Every row gives one point. Each copy is the shape, with its points in the same order, stretched, turned, moved and blurred by noise. Some copies are also mirrored. Which?

Shape (7 x 2):
[[ 20  47]
 [-17   4]
 [ -2   9]
 [ 16 -31]
 [-29 -11]
 [-11   5]
 [  3  26]]
Copy 1 (7 x 2):
[[ 45 -28]
 [  7  19]
 [ 11   0]
 [-28 -26]
 [ -6  33]
 [  8  10]
 [ 26  -7]]
Copy 1 is: only turned
Copy 2 (7 x 2):
[[ 60   4]
 [ 14 -10]
 [ 20  -6]
 [ -1  26]
 [ -2 -12]
 [ 15  -5]
 [ 37 -11]]
Copy 2 is: mirrored
Copy 3 (7 x 2):
[[-58   4]
 [  8 -22]
 [ -3  -9]
 [ 50  21]
 [ 26 -37]
 [  4 -20]
 [-26  -5]]
Copy 3 is: only turned

Shape (8 x 3):
[[ -9   7  -5]
 [ -1 -21 -34]
 [-16 -27 -13]
 [ 23   7 -19]
 [ -7 -21   1]
 [ -5   6   6]
 [ 17  17  -4]
 [-24 -32   0]]
Copy 1 (8 x 3):
[[ -9  11  12]
 [-60 -20  14]
 [-26 -29  28]
 [-37  21 -22]
 [ -9 -32  10]
 [  4   4   6]
 [-15  24 -15]
 [ -6 -45  30]]
Copy 1 is: only turned
Copy 2 (8 x 3):
[[-10   6   5]
 [ 13  37  -6]
 [  7   6 -27]
 [  6  35  35]
 [  7  -4 -16]
 [ -7  -1   6]
 [ -3  16  34]
 [  8  -7 -36]]
Copy 2 is: only turned

Shape (12 x 6):
[[ 25   6 -39  37   8   4]
 [-24  35 -15 -19 -13   3]
 [-18 -27  29  -5   0   0]
 [ -3  16 -32   3   8 -22]
 [  8 -13   8 -10  -7  16]
 [-15  -2 -20  -5  -7 -31]
 [-16   7 -14   8 -12  -3]
 [-16   9 -10  -9  19 -21]
 [  9  -6  -2  39  -9  24]
 [ -7  13   2  38 -31 -14]
 [  6 -25 -24  11  -8 -27]
 [ 14  22  10   8  -7  -1]]
Copy 1 (12 x 6):
[[ -3 -13   7 -31   9 -51]
 [-18   5 -14  22  -5   3]
 [  9 -18  19 -27  10  23]
 [ -3  -3 -14  -9 -32 -34]
 [  3  -2  -3 -15  32  19]
 [  4 -15 -12  -4 -26 -20]
 [ -7 -16   2  -8   0 -12]
 [ -5   1  -3 -10 -37 -19]
 [ -6 -23  24 -33  41 -18]
 [ 11 -21  24   5  10 -28]
 [ 22 -32  -7 -21 -17 -26]
 [ 11  17   2  -1   6 -13]]
Copy 1 is: only turned
Copy 2 (12 x 6):
[[-22  -6  23  35 -12   3]
 [-40   2   3 -15  35 -17]
 [ 51  -9   9 -21  -5   7]
 [-32   3  -3   3 -13 -26]
 [ 14 -13   1  -8   7  19]
 [-16  -6   5 -19 -22 -23]
 [-13  -6  23  -8   6  -9]
 [  0   7 -16  -8  -5 -30]
 [ 13  -6  44  19   9  24]
 [ -4  18  60  -9  -1  18]
 [ -5 -18  18  -3 -44  -7]
 [  0  22   9   1  16  22]]
Copy 2 is: only turned
Copy 3 (12 x 6):
[[ -4  55 -12   3 -10 -24]
 [ 12 -39  -8 -33  -9 -26]
 [  0 -10  29  17   3  37]
 [ -1  14  19 -21   2 -32]
 [  1 -11  -8  12  11  12]
 [ 20  -6  40 -15   6 -12]
 [ 19  -3  10 -11 -11  -4]
 [-16   4  27 -20   5 -13]
 [  5  30 -15  23 -24  15]
 [ 22  -8  27  25 -41   0]
 [ 26  23  37   4  12   1]
 [-20 -17   1  25 -18 -15]]
Copy 3 is: mirrored
Copy 4 (12 x 6):
[[-21  19 -17  45  -2  18]
 [ 42  20   6   2  22 -15]
 [ 11 -27   9 -18  10  27]
 [-10  22  13  -2  15   0]
 [ 20  -3  -9  -2  -5  34]
 [-11   6  11 -22  33   6]
 [  8  -1  -2   8  22  -1]
 [  6  12  39 -12  11   2]
 [  1 -18 -32  45  -5  18]
 [-18 -24 -36  17  24 -30]
 [-39   2  -4  -8  29  29]
 [  7  -5 -13  11 -23 -10]]
Copy 4 is: mirrored

Shape (12 x 8):
[[ 34  14 -12  -9  -5 -16  13 -15]
 [ -2 -13 -20  28  36  24  -8  18]
 [  6  26  -7 -24 -13 -43  24 -18]
 [ -4  -7  -3  16   0  17  -3  30]
 [-24 -13  20   5   2 -20 -23 -10]
 [-24 -22  27  -7 -35  -6  -4 -28]
 [-29 -35  -6  -3 -14 -28 -30  -4]
 [ 13   0  -9 -37 -19 -29   3 -12]
 [  3 -24   6  13  12  12   2   0]
 [ -5  -9 -23   0  34  14  14  17]
 [ 30   0  -3 -16  17 -17  22  19]
 [-20 -10  15  -7   1  12 -29  -7]]
Copy 1 (12 x 8):
[[ -9  -5  -1   2  13  -2 -42 -25]
 [ 26  -7  26  34  -2 -12  18  -3]
 [ -9 -13 -25 -25  24   3 -31 -43]
 [  6   8  27   8 -12  -3  14 -13]
 [-30 -25   8  11  27  23  23  12]
 [-47   4  -2  13  23  53  10  -4]
 [-40 -40   1  19  -6  34  14   7]
 [-23  -8 -20  -6  -1  20 -30 -16]
 [  2   5  17  27   9  19   2   5]
 [ 35   1  -6  17 -10  -7   5 -14]
 [ 21   2  -2 -10  -4   1 -28  -6]
 [-30   0   1  21  13  16  29  13]]
Copy 1 is: only turned
Copy 2 (12 x 8):
[[  6  -5   2  47 -22 -33  16  -3]
 [-21  22 -15 -12  28   8  27 -11]
 [ 20   3   1  60 -52 -22   0  26]
 [-21  -5   1 -11   3  16   6 -10]
 [  2 -10  -9 -14   9   4 -28  36]
 [  4 -26  38 -15  -3  -8 -49  37]
 [ 33 -20  -4 -32   8  15 -14  39]
 [ 37 -17   9  23 -32 -21  -8   4]
 [-15   2   5 -16  15 -10   5   2]
 [ -7  31 -11  -3   5   1  25 -19]
 [ -4  10 -15  13 -38 -20  13 -17]
 [ 14 -14  11 -16  25  11 -37   5]]
Copy 2 is: mirrored
Copy 3 (12 x 8):
[[  7   4  11 -25  23   6  -9 -12]
 [  2   9   6  31 -34  15  25  40]
 [ 23  -5  32 -19  38 -12   5 -27]
 [  5  15  -1  17 -34   6  21  11]
 [ 26   8   8  54  10  19  12 -18]
 [  3   1  10  40  10  15 -19 -57]
 [ 25  21  17  49   1  -6 -17 -25]
 [ 20  -7  19 -18  21 -14 -29 -31]
 [  5   4  12  27 -18  27   4   2]
 [  5 -13  30   7 -31  -2  16  32]
 [ 28  -8  23 -31 -14  11  11   8]
 [ 14 -14  -9  44  -6  10   0  -7]]
Copy 3 is: mirrored

Shape (13 x 9):
[[  8 -33  15   1 -11   4   9  -8   2]
 [  8 -14  -8 -28   4  -3  -4 -18   2]
 [  8   5   6  -1   2  18   6 -30  13]
 [ -1  -3   0  -4  -4  -1 -60  -3  -4]
 [ -2   8   5 -10  -6   8   6   6  -2]
 [  3   8   7  -1   0  -4   6  -8  12]
 [-18   4  -5   1   2   2   2  -3  -5]
 [  8   8  -6   3  -5   4  -9   6   1]
 [  2   9   2   1 -14  -1  11  -3  -1]
 [  8   8  -2   2   1   2   9  -6  -7]
 [ -2   4 -10  -2   2   4   3   6   7]
 [ -5   1  -8   4 -30  -1  -3  -1  -1]
 [  9   8   1   4   1  -4   4   0   3]]
Copy 1 (13 x 9):
[[ -6  20  30  14  14  18  -5 -13   3]
 [  8  17  32 -15   5  -7   0   8 -16]
 [ -6  25  10  -4  -2   6 -24  23   9]
 [ 47 -26   5 -11  20  13  -4   2  18]
 [  5   3  -6  11   0  -3 -10   5 -20]
 [ -8   4   1   6   5  -7 -13  12  -3]
 [  9   5 -12   4   3  -3  13  12  -9]
 [ 11 -14  -7   0  -8  -2 -10  -2   0]
 [ -1   7  -1  15  -8  -8  -5   7  -6]
 [ -2  13  -5   3  -8 -10  -6  -3  -3]
 [ -3  -8  -6   3  -7  -2   3   5 -16]
 [ 18  -7   9  19 -10   9   5   9  -1]
 [ -5   1  -7   7  -1 -13  -7   1   0]]
Copy 1 is: mirrored
Copy 2 (13 x 9):
[[-31 -16  11   6  24  -3  -3  26  15]
 [-11 -11  -5   1  21   4   7 -16  -2]
 [-27 -20   9  19   2 -20 -26 -29  -6]
 [ -9  30 -20  20  -3  39 -21 -20   5]
 [ -3  -6 -11 -13  -4   7  -9   0  -6]
 [ -5  -7  13   2  -5  -6 -12 -13  10]
 [  6  -5  -5  11  -9  16   1   0 -19]
 [ -3  12  -8   4  -6   0  -7 -14  -2]
 [ 11  -9  -1   0  -3  -9  -8  -1   5]
 [  5   1   6   0  -1  -9 -10 -11 -10]
 [ -9   1  -6   2  -9   2   4 -11  -8]
 [ 15 -14 -20  18  -2  -4   4   7   8]
 [  1   5  10  -3  -4  -7  -8 -12   4]]
Copy 2 is: mirrored
Copy 3 (13 x 9):
[[ -7 -21 -11   3  17  16   2 -17   2]
 [ 17  -3   2 -20   6  23  -7 -23  16]
 [  1  -5 -24 -14  10  20  -7   6  -3]
 [ -8  26  18  -6 -17  31   5 -29 -17]
 [  6   5 -14   2  -4   0  13  -2   7]
 [  8  -4 -11  -5  -2  -1   1   0  -5]
 [  5  21 -13   3   5   2   3 -10  -2]
 [ -5  13  -2  -2  -9   2   2   3  -1]
 [  2  -3 -14   9  -6  -5  -3   1   3]
 [  5   1  -9   5   1   5  -5   7   6]
 [  4  12  -4  -8  -1  -6   3  -1   3]
 [-10   7  -9   8 -13  -5  -7 -18   1]
 [  6   0  -4   0  -4  -2  -3   7  -1]]
Copy 3 is: mirrored
Copy 4 (13 x 9):
[[ -1  -7  10  13   3   3  11  17  43]
 [ 22   0 -18   3 -14 -20 -10   1  12]
 [-16  -6 -21 -23   7   4 -25  12  13]
 [ 12 -41  29 -11 -24 -16   8 -35 -14]
 [  1   2   8   3   1  14   3  15 -10]
 [-10   4 -15 -10   0  13  -5   1   2]
 [  9   8  10  -3 -19  13  -2   3  -7]
 [-12  -8   6   0  -6  -2  -2  -2 -14]
 [ -8  -3  -3  10  -6  21  -8   7  -5]
 [ -7   5  -4   4   6   8 -15   1  -2]
 [ -6  10   2  -4 -12  -2   0   7 -10]
 [ -5 -20   8  17 -34  16  -3   9  -4]
 [-12   4  -8   1   5   6  -6  -5  -2]]
Copy 4 is: mirrored
